Each row of a before or after table is a point. One or more steps were done to the points. Then noise was added and the rows were shuffled. The steps act on columns, c1 being the first. Name the steps. A step turns or swaps two columns, mirrors them in a line or flattens them onto one, adds a multiple of one to another, or multiplies or shifts one. Angles are multiples of 10 degrees, from the lower column toward the higher: turns from -170 to 170, lines from 10 to 170 but not 90. Use the fewest steps. Two steps may share a column if one is a turn and the other turns, adds or multiplies; they go together, in the order done. Otherwise the lowest column goes first.
In the rows, 128 means zero.

Before, 13 rows:
[[ 86 121 175]
 [153 139 150]
 [132 121 136]
 [136 135 148]
 [134 130 149]
 [141 119 146]
 [ 86 152  91]
 [ 99 133  96]
 [142 142  99]
 [129 118 151]
 [ 64 133 170]
 [ 65 147 146]
 [123 146  90]]
After (13 x 3):
[[ 59 104 118]
 [ 98 118 171]
 [121 132 104]
 [152 125 159]
 [ 50 108  90]
 [136 132 108]
 [ 73 118  81]
 [149 109 111]
 [108 134 159]
 [131 115 112]
 [133 132 118]
 [132 124 170]
 [129 118 109]]
Steps: add -0.3 times c3 to c1; turn c2 and c3 by 160 degrees

Before (12 x 4):
[[142  63 129 147]
 [ 77  94  77 124]
 [134 123 104 155]
 [100 131 138  91]
 [114 102 138 141]
 [148  56 148 135]
 [144 129 117 139]
 [131  78  86  93]
 [111 130 106  97]
 [ 91  97 157  94]
 [ 88 129 101 115]
 [ 93  52 135 151]]
After (12 x 4):
[[133 123 124 113]
 [120 133  86 147]
 [152 101 144 177]
 [135 123 140 128]
 [116 137 171 155]
 [101 148 148 152]
 [134 119 168 120]
 [170  90 137 111]
 [104 139 100 151]
 [121 135 122 167]
 [143 112 131 106]
 [180  90 117 116]]
Steps: flatten c1 and c2 onto the line at 140 degrees; turn c3 and c4 by -150 degrees

Before, 11 rows:
[[ 74 115 134 107 119 164]
 [161 117 136 153 124  97]
 [118 132 131 133 130 146]
 [144 148 138 152 112 134]
 [134 129 135 138 113 105]
 [142 145 110 118 118 110]
 [100  76 105 134 152 101]
 [138 109 104 173 177  98]
 [ 91 170 174  91 147 182]
 [136  68 106 117 156 130]
 [144 127  99 153 108 115]]
After, 11 rows:
[[145 136 111 110 117  98]
 [116 134 128 130 131 157]
 [145 157 140 132 114 139]
 [158 136 143 152 126  79]
 [149 144 102 147 106 109]
 [ 74 103 127 122 119 185]
 [ 81 137 167  72 146 213]
 [103  93 102 166 153  86]
 [141  74 110 158 156 133]
 [142 141 107 177 175  78]
 [133 135 136 134 114  91]]
Steps: turn c1 and c3 by 10 degrees; turn c2 and c4 by -40 degrees; multiply c6 by 1.6

Before:
[[134 120 122 139 113 157 153 138]
 [103 119 149 131 106 148 129 153]
 [128 188 118 154 156  54 112  89]
 [119 201 125 145 173  59 104 128]
 [139 113 145 106 140  90 169 136]
 [ 94 138 111 152  98 132 173 182]
 [142 116 115 122 136  99 142 142]
 [136 126 114 110  78 138 135 161]
 [174 106 129 160 127  96 126 151]
 [113 122 147 129  71 118 153 142]
 [126 115 116 104 112 137 123 137]
 [147 156 142 137 102 143 147 168]
 [106 128 128 133 102 135 131 180]]
After, 13 rows:
[[114 120 114 134  70 118 159 141]
 [104 140  36 161  98 130 144 182]
 [150 158 119 129 100 138 151 168]
 [137 127  83 136 112 157 140 138]
 [137 175 140 154 157  43 111  88]
 [125 189 162 147 173  47 110 128]
 [105 124 152 140 106 150 144 153]
 [108 130 123 140 103 134 130 179]
 [130 107  87 103 142  95 168 137]
 [118 118 121 108 111 140 115 138]
 [140 111  89 117 135 103 127 143]
 [130 127  98 108  77 137 121 163]
 [184 102 130 142 127 100 126 150]]
Steps: turn c1 and c4 by -20 degrees; turn c2 and c6 by -10 degrees; turn c3 and c7 by 50 degrees; multiply c3 by 2

Before, 9 rows:
[[154 166 163 143 118  86 126 103 126]
 [ 94  87 142  93 167 103 191 107  99]
 [137 153 126 119  90  77 100 137 170]
 [193  99 142 109 131 165 110 130 106]
 [148 183 147  95  75 107 142 127 155]
 [110 100 134 141 107 113 112 173 115]
 [135 111 107 184 117 105 159 106 126]
 [140 172 114 108 107  83 100 132  92]
 [150 114 116 120 140 130 132 187 127]]
After (9 x 9):
[[ 94  67 154 104  81 110 173 128 108]
 [149 176  98 188 114 113 158 129 115]
 [135 101 133 120 184 113 151 128 148]
 [193 106 147 132 110 152 101 128 110]
 [150 114 131 120 117 130 128 128 140]
 [138 161  87 167 133  92 110 128 138]
 [111 107 141 143 149 118 104 127 120]
 [140 180 166 154 117  96 117 127 137]
 [154 164 123 132 146  98 140 128  92]]
Steps: turn c2 and c7 by 20 degrees; mirror c3 and c9 in the line at 130 degrees; turn c4 and c5 by 110 degrees; multiply c6 by 0.7; multiply c8 by 0

Before (13 x 11):
[[126 174 131 179 103 151  87 112 147 139 135]
 [ 96 134 119  95 112 128 122 101 124 135 140]
 [127 158 128 145 155 127  87 132 108 123 101]
 [124 106  91 112 114  73 138 120 145 172 134]
 [ 90 146 141 204 103  92  96 139 134  78  97]
 [161 123 130 147 128 122 116  94 114 130 146]
 [ 99 160  65 134 139  88 112 117 113  85 156]
 [141 129 121 143  83 151  89 136 123 134 138]
 [146 180 196 127  96 131 109 156 142 129  94]
 [ 97 163  93 145 118 131 126  99 115  99 122]
 [147 146 103 139 139 131 151 132 129 145 106]
 [ 69 138 177 163 115 118 109 156 128  88 154]
 [156  81  93 140 120 135 113  89 186 133 148]]
After, 13 rows:
[[ 86 148 143 233 184 121  95 140 131  79  97]
 [143 146 106 171 117 141 148 132 125 143 110]
 [147 177 193 154 162  88 111 153 143 130  91]
 [ 99 164  94 176 133 111 127  93 113  97 120]
 [125 158 122 177 100 158  87 130 108 125 100]
 [161 127 130 177 134 128 112  97 116 129 148]
 [141 124 120 176 147  60  93 137 130 130 134]
 [100 133 122 129 143 106 124  98 122 139 143]
 [126 175 128 209 134  87  88 117 149 136 131]
 [101 154  62 165 150 163 113 119 115  86 157]
 [ 67 138 177 192 151 114 110 159 124  88 156]
 [159  88  89 168 129 115 116  89 187 136 147]
 [124 106  89 142 185 153 141 125 144 169 131]]
Steps: shift c4 by 30; multiply c5 by 1.6; turn c5 and c6 by 130 degrees

Before, 10 rows:
[[125  95 129 105 104 100 131 122  64  92 104 163 154 143]
 [157 114 138 117  86 121 135 144 102 133 114 137 136 182]
 [147 139 148 109 156  79 133 146 139 113  98 102 118 126]
 [142 162 120 141 136 130  93 182 145 145 143 138  87 134]
 [ 65  87 124 131 140  25 124 126 126 135  99 105 136 157]
 [116 147 153 119 110 102 153 139 155 145 100 115 114 113]
 [114  92 113 125 114 105 158 136 140 124 133 126 103 141]
 [123 135 146  75 149 120  96 114  50  70 150 122 129 185]
 [117 149 111 132 121 102 157 149 144  98 200 119 124 121]
 [130 127 131 117  87 106 115 153 128  79 137 128 112 116]]
After:
[[167 143 131 104 103  99 125 114  66  93  96 124 105 164]
 [119 199 159 130 125 103 115 115 145  98 222 115 145 140]
 [115 196 124 120 112 104  92 130 154 146  92 116 147 111]
 [102 190 119 110 158  78 112 123 137 113  88 150 148 138]
 [139 212 112 141 136 128 162 112 144 143 146 143 194 155]
 [122 183  92  76 148 122 139 138  50  70 157 123 116 169]
 [126 142 158 124 116 105 115 139 140 123 135 114 152 126]
 [138 163 125 116  84 121 117 111 101 132 111 157 133 208]
 [129 178 117 118  88 105 136 118 128  78 142 130 156 127]
 [106 137 129 130 140  26 133 123 127 136  89  66 121 163]]
Steps: swap c1 and c12; shift c2 by 50; turn c3 and c7 by -140 degrees; turn c8 and c13 by 140 degrees; add -1.5 times c8 to c14; multiply c11 by 1.3

Before (8 x 18):
[[115 105  85 129 138 147 150 127 126  82 190 142 139 152  95 105 214 117]
 [115 113  94 133 113  84 127 150 119 186  76 115 130 142 123 106 124  88]
 [147 125  85  97 136 157 146 105 122 111 101 126 109  89 112  86 112 150]
 [168 129 173 120 150 130  88 154 153  93 147 103 194 109 143 150 151 153]
 [148 154  83 154 125 102 152 126 173  92 123 116 127 105 120 145 109  82]
 [142 107 158 107 124 154 135  67  96 196 161 118 133 129 111 146  91 123]
 [116 164 122  98 102 123 128 141  99 124 136 100 145 150 141 131 106  89]
 [100 140 148 124 147 162 105 150 141 167 108 144  99  89 114 109 126 149]]
After, 8 rows:
[[117 164 133 103 166 121 128 140  96 125 136 119 146 149 141 132 105  89]
 [101 139 105 122 105 162 105 150 140 167 108 137  99  89 114 109 126 148]
 [141 107  99 113 138 154 134  68  94 195 162 129 133 128 112 145  92 123]
 [169 128  82 116 139 130  87 154 151  93 146 159 195 109 142 150 152 154]
 [147 125 171  99 125 157 146 104 117 112 101 136 109  89 112  85 113 151]
 [115 113 162 133 146  85 127 149 120 187  75 122 130 142 123 107 124  87]
 [147 155 174 146 139 102 152 127 177  92 124 130 126 106 120 145 110  81]
 [116 105 171 128 111 147 151 126 126  82 191 130 139 151  94 105 214 116]]
Steps: multiply c3 by -1; turn c4 and c9 by 10 degrees; turn c5 and c12 by 120 degrees

Before, 12 rows:
[[169 150 180 164 122  96 117 173 110 120 165 116 144 165 148 158 142 127
   97 158]
 [126 130 104 136 128 168 127 164 114 127 120 155 130  92  63  81 161 126
  154 106]
 [112 159 136 141 115 151 117 146 115  80 135 128  86 102  49 129 146 105
  172 114]
 [ 95 139 112 115  85 137 149 136 150 122 112 167 113 117  68 131 151 134
  142 110]
 [151 114 131 141 135  91  91 160 118  95 160 111 150 128 132 161  92 110
   87 151]
 [140 138 124 144 110  86 110 132  97 125 173  68 148 170 136 129 134 112
  102 134]
 [107 136 126 123 127 140 134 123  92 116 105 162  84  91  99 108 138 157
  161  83]
 [137 124 133 113 109 115 119 193  75 141 160  90 129 152 129 175 121 125
  106 152]
 [105 182  94 131 121 169 111 149 145 153 117 148  80 109  84 105 118 160
  151 107]
 [156 142 150 124 133 121  86 137  76 125 147 120 155 190 137 166 117  83
   74 154]
 [129 172 126 109 113 168 154 148 125 130 133 111 158 123 133 138 100 139
  146  87]
 [148 158 135 131 148  85 127 138  76 154 205 140 158 149 112 166 100 115
  102 154]]
After:
[[101 182  93 110 120 169 155 128 145 129 117 128  56 109  84 105 118 159
  110 100]
 [151 124 133 141 108 116 183  94  75 157 160 128 132 153 129 175 120 124
  133 129]
 [157 159 135 152 148  85 137 123  76 149 206 128 163 149 112 166 101 115
  143 110]
 [ 81 159 136 122 115 152 149 126 115  88 134 128  91 102  48 129 146 105
  121 161]
 [156 138 123 142 109  87 142 139  97 116 173 128 144 170 136 129 135 112
  135 126]
 [166 149 180 173 122  96 170 108 111 110 166 128 180 165 148 159 142 128
  164 127]
 [102 131 104 113 128 168 156 106 114 111 121 128 113  92  63  81 161 127
  131 121]
 [186 141 151 148 132 121 162 155  75 140 146 128 171 190 136 166 117  84
  146 138]
 [110 171 126  83 113 168 126  95 126 125 134 128 156 123 133 139 100 139
  133 124]
 [108 138 112 106  84 137 121 107 150 126 113 128 101 118  68 131 151 134
   97 134]
 [173 114 131 154 135  90 176 137 118 113 161 128 152 127 133 162  92 110
  144 157]
 [ 92 135 126  87 127 140 121 126  92 106 105 128  82  91  99 109 138 157
  113 129]]
Steps: turn c1 and c19 by 80 degrees; add 0.7 times c3 to c13; turn c4 and c20 by -60 degrees; turn c10 and c20 by -60 degrees; turn c7 and c8 by -130 degrees; multiply c12 by 0

Before, 14 rows:
[[110 118 132 144 141 114 116 146 121 134 143 140 107 103 108 147  58 127
  151 120  91 107 135 138]
 [ 86  78 134 104  38 109 118 182 129 122 104 133 112 127 117 165  98 150
  114 132 121 174 128 144]
 [156  88 147 139 132 141 117 134 128 117 150  90 119 131 120 130 131 144
   71 116 142 115  99 116]
 [105 148  90 136 136 136 127 138 132 112 121 101 101 140 116 149 121 185
  146 108  99 132 116 118]
 [151  91 151 145  59 136 115 142 170 130 149 136 126  35 134 135 137 125
  144 149 142 154 135 167]
 [148 101 154 130 137 141 122 140 130 112 126 144 102 157 119 141 140 157
   97 111  86 127 115 118]
 [131  89 159 126 166  94 116 135 147 146 146 129 134 102 108 140 137 165
  130 150 110 104 114 137]
 [130  87 162 132 164 142 116 141 132 136 130 138  97 151 109 147 123 182
  136 105 132 136 128 167]
 [ 63  82 128 121 151 141 151 141 152 249 131 141 142 113 144 151 128 143
  101 112 122 114 138 100]
 [149 149 149 142 121 117 113 158 129 111  92  39 146 154 128 147 132 131
  103 166  96 124 137 104]
 [146 103 111 133 116 133 108 138 121 104 141 105 165 157 122 129  72 125
  107 129  94 120 147 178]
 [159 139  91 147 161 138 211 146 121 104 120 106 103 157 156 137 135 122
  134 119 107 112 126 108]
 [ 68 125 117 146 164 141 128 137 126 128 126 130 127 144 111 160 134 130
  128 113 117 107 106  99]
 [153  82 157 148 119  81 129 141 144 126 114 119 126 128 132 128 143 117
  145 102 100 173 137 101]]
After:
[[111 152 192 143 127 118 112 154 132 110 137  37 155 119  99 147 136 136
   97 126  95 164 135 102]
 [107  86 214 147 118  79 129 138 126 126 130 121 133 103 116 127 143 112
  142  77  98 104 147 100]
 [140  90 229 132 162 145 114 142 126 141 142 138  96 104 126 143 126 181
  124 123 133 104 133 166]
 [122  92 222 128 161  92 115 137 109 143 138 127 133 143 152 143 135 168
  147 151 110 155 141 136]
 [179  83 131 124 148 142 149 143 122 251 111 138 143 176 130 153 127 142
  113 139 115 109 152  96]
 [157 148  10 139 137 139 123 139 112 109 140  96 106 112 118 145 121 186
  136 126 103 107 125 115]
 [164  81 146 104  36 112 122 185 131 124 143 127 115 154 108 161 105 151
  116  80 119 136 132 143]
 [110 141  18 145 161 139 210 145 127 104 107 107 108  91 102 133 133 127
  112 146 109 115 119 110]
 [114  99  86 132 113 132 107 139 146 105 131 106 160 116 153 126  70 124
   94 133  94 129 134 176]
 [ 84  94 195 146  59 136 115 141 109 128 115 140 121 174 138 137 136 124
  205 101 144 147 171 168]
 [146 119 144 147 144 112 117 146 136 133 142 141 100 137 143 148  60 127
  162 153  95 118 131 139]
 [189 129  95 144 163 139 130 137 108 132 148 131 126 139 127 162 136 126
  120 150 119 116 117 100]
 [103 105 208 129 135 138 123 142 111 113 138 147 106 121 118 142 137 158
   87 128  88 115 123 117]
 [ 87  88 186 142 131 141 117 131 104 117 129  87 110 150 147 127 128 141
   83 139 142 117 113 114]]
Steps: turn c14 and c19 by -40 degrees; turn c1 and c14 by -160 degrees; multiply c3 by 3; mirror c9 and c23 in the line at 60 degrees; turn c11 and c15 by 110 degrees; turn c13 and c15 by 20 degrees; turn c20 and c22 by 90 degrees
